Rows are points. Two turns around zero, p and q, are shown by what they do to some points. Where does a point land after both, in the order given? Backwards means that the second turn is done in reverse. Each puzzle has new turns, and all numbers are rounded.

Turn p:
[ 0 15  0] => [-1 14 -4]
[-19  35   9] => [-17  37   4]
[17 25  6] => [16 25 -8]
[-18  -4 -32] => [-28 -13 -21]
[ 19 -71  17] => [ 28 -63  29]
Turn q:
[ 37 -12 -28] => [ 20 -16 -40]
[-3 -1 27] => [ 8 -1 26]
[-17  43 -26] => [-22  45 -18]
[-17 -30  28] => [ -7 -28  34]
Where do these land?
p, then q backwards: [30 21  2] => [29 22 -3]
q, then p: [-41  12  14] => [-19  26  32]
q, then p: [-31  21  22] => [-6 33 27]
p, then q: [ 30 -29 -11] => [ 15 -35 -20]
q, then p: [-12 -41  16] => [  2 -31  33]
p, then q: [ 23  15 -43] => [-16   0 -48]

Turn p:
[-1 -1 12] => [-2  2 12]
[  3  15 -12] => [ -2  10 -16]
[-16 -11   1] => [-10 -16   5]
[-49  15 -12] => [-49 -11 -14]
[15 40 22] => [-5 47  7]
[ 48 -58 -11] => [ 68 -33   6]
Turn q:
[-6 -6 10] => [-1 -9 10]
[25 35 -5] => [11 42 -4]
[  6 -28  -2] => [ 13 -24 -10]
[-25 -13 -40] => [-31 -16 -34]
[-25 -24 -18] => [-21 -29 -16]
[24 37 55] => [28 36 54]
Where do these land?
q, then p: [-33  32  39] => [-35  17  46]
q, then p: [-19  13 -19] => [-27  -7 -11]
q, then p: [ 23 -40 -17] => [ 39 -22 -21]
p, then q: [29 -5 -3] => [23 16 -8]

Turn p:
[ 35 -36 -37  18] => [ 18 -62  -9   5]
[26 40 17 11] => [29 23 23 28]
[ -1  25   3 -15] => [14 25  0 -4]
[26 22  7 27] => [20  1 17 36]
[-20  -5  18   2] => [-25  11   5  -1]
[-32  17  -2  -4] => [-13  27 -21   0]
[-33 -62  -7 -39] => [-42 -25 -16 -62]
Turn q:
[ -8 -18 -23 -11] => [ -9 -23 -17 -11]
[ 24   7 -17   6] => [ 25  -2 -16   7]
[-33  44 -42   3] => [ -4  35 -44 -40]
[ 16  -8  19 -21] => [ 12 -15  27  -1]
[  1 -26  62  23] => [-23   5  49  46]
Where do these land?
p, then q: [ 21  -4 -17   8] => [  6 -19  -3  20]
p, then q backwards: [ 22 -30 -14 -17] => [  8 -12 -14 -38]
p, then q: [-50  18   3  31] => [-22  39 -41  -9]
p, then q backwards: [27 33 30 -7] => [22 28 39  0]
p, then q: [ -8 -34  26   7] => [-39  -1  20  -7]
q, then p: [ -4 -16  33 -18] => [-29  10  27  -5]
p, then q: [ -9  35 -63  -4] => [ 44 -15 -56   0]

Turn p:
[-1 -2 12 54 -1 -5] => [  9  -5   5  45  20 -24]
[ -6 -33   7 -25 -33 -11] => [ 22 -28   7 -25 -31 -11]
[ 11  23 -36 -30  -2  23] => [-17  19 -32 -14 -20  33]
[  0 -10 -26 -34  27 -17] => [-11 -13 -17 -42  18  18]
[10 -7 30  1  9 20] => [10  6 33 10  1 16]
[-41  12  19  88   9  32] => [-35  -7  25  90  16 -27]
[ -7  18  14 -35 -13 -46] => [  5  18   0 -50  -5 -35]
[ 35   0 -22 -19   3   4] => [ 17  10 -24 -14   1  30]
Turn q:
[  9 -30   4  -1   5  66] => [ 11 -39  25  29  -9  47]
[ 17  -7 -35  26  -6 -34] => [ -5   3 -43  18 -15 -31]
[-18   3  74 -28 -31  19] => [ 15 -10  74 -46  -5   1]
[ 23 -11 -35 -38 -16  10] => [ 28 -26 -37 -16  -4  23]
[-38   2  11  26  27 -34] => [-46  20   9   7  25 -30]
[ -5  24 -17   9  -1   4] => [ -9  23 -12   1 -10  12]
[ 13  19  -2   7  23 -30] => [  6  30 -14   9  19 -21]
Where do these land?
q, then p: [ -5 -34 -22   7  -4 -24] => [ -3 -39 -20  -9  10 -14]
q, then p: [ 25  22  21  29  -3 -43] => [ 16  35 -22 -13  20 -42]
p, then q: [-46   5  11 -21 -28  42] => [-26 -16  30 -42 -40 -12]
p, then q: [-24  26  58 -32   3  27] => [  3  25  59 -47  -7  -6]
p, then q: [ -1  -4 -18  15  31 -23] => [-14  -3 -14  20  35   6]
q, then p: [ 28 -14 -32  13  19 -23] => [  1 -14 -43  16  27  -5]
q, then p: [ 33 -27 -28  48  14  -3] => [ 13 -23 -34  45  17 -29]
q, then p backwards: [  3 -23  -1 -31 -13  18] => [  5 -41  -8 -14   5  -2]
q, then p: [-12  49  12 -28 -20  30] => [ -7  41  19 -11 -40  30]

Turn p:
[  6  20  19 -11 -38 -33] => [-16   8  -1 -20 -40 -33]
[ 41  40  24 -32 -32  -8] => [  7  37   6 -40 -54  -5]
[ 14 -10  20   2  25 -12] => [ 20  -6  27  -9  11 -10]
[ 19  20 -18  -1   6 -32] => [ 24  21 -13   2  -5 -31]
[-26 -43 -22  -5   2  32] => [-15 -32 -23   1  34  34]
[ -7 -34  -6  33 -11  51] => [ -4 -42  -4  26  -1  50]
[-47   7 -18  14  48   1] => [-15  14   6  40  55  -5]
Turn q:
[-42  -2 -25  37 -15   6] => [-38 -16 -18  44   3   3]
[ -1  48  -9   7  33 -38] => [ -9  47  -4   3   6 -52]
[ 23 -32  21 -21  28  22] => [ 28   1  12 -31  29  31]
[-14  -1 -21 -13 -26  28] => [-16 -22 -28  -6 -18  18]
[-16  13  25   4  16 -48] => [-16  18  40   2   8 -37]
[ 33  19 -31  15 -26 -22] => [ 29  -5 -22  22 -29 -34]
[ -6 -51  12 -27   9  22] => [  3 -32  12 -29  29  35]
[  0 -35  30 -36 -10  38] => [  4 -24  16 -38   0  51]
[23 43 -2 34 -9 -9] => [ 15  34  -8  32 -30 -18]
Where do these land?
p, then q: [ -4  -5  16  21  -9 -36] => [  2 -21  32  12   2 -22]
q, then p: [  7  -6 -27  11  52   9] => [34 33 -2 21 32 -3]
q, then p backwards: [  3   4 -20  20 -51 -23] => [  6  -3   0  50 -31 -21]
p, then q: [-22  38  17  -9 -34  -3] => [-47  -6   4   8 -32 -10]
q, then p: [ 13  13  -3 -21 -39 -38] => [ -8 -26 -13 -31 -26 -34]
p, then q: [18 -7 20 -7 32 52] => [ 15  30   0 -20  -3  55]
p, then q: [-15 -38  -4 -15  48  39] => [  9  32  -9 -22  50  40]
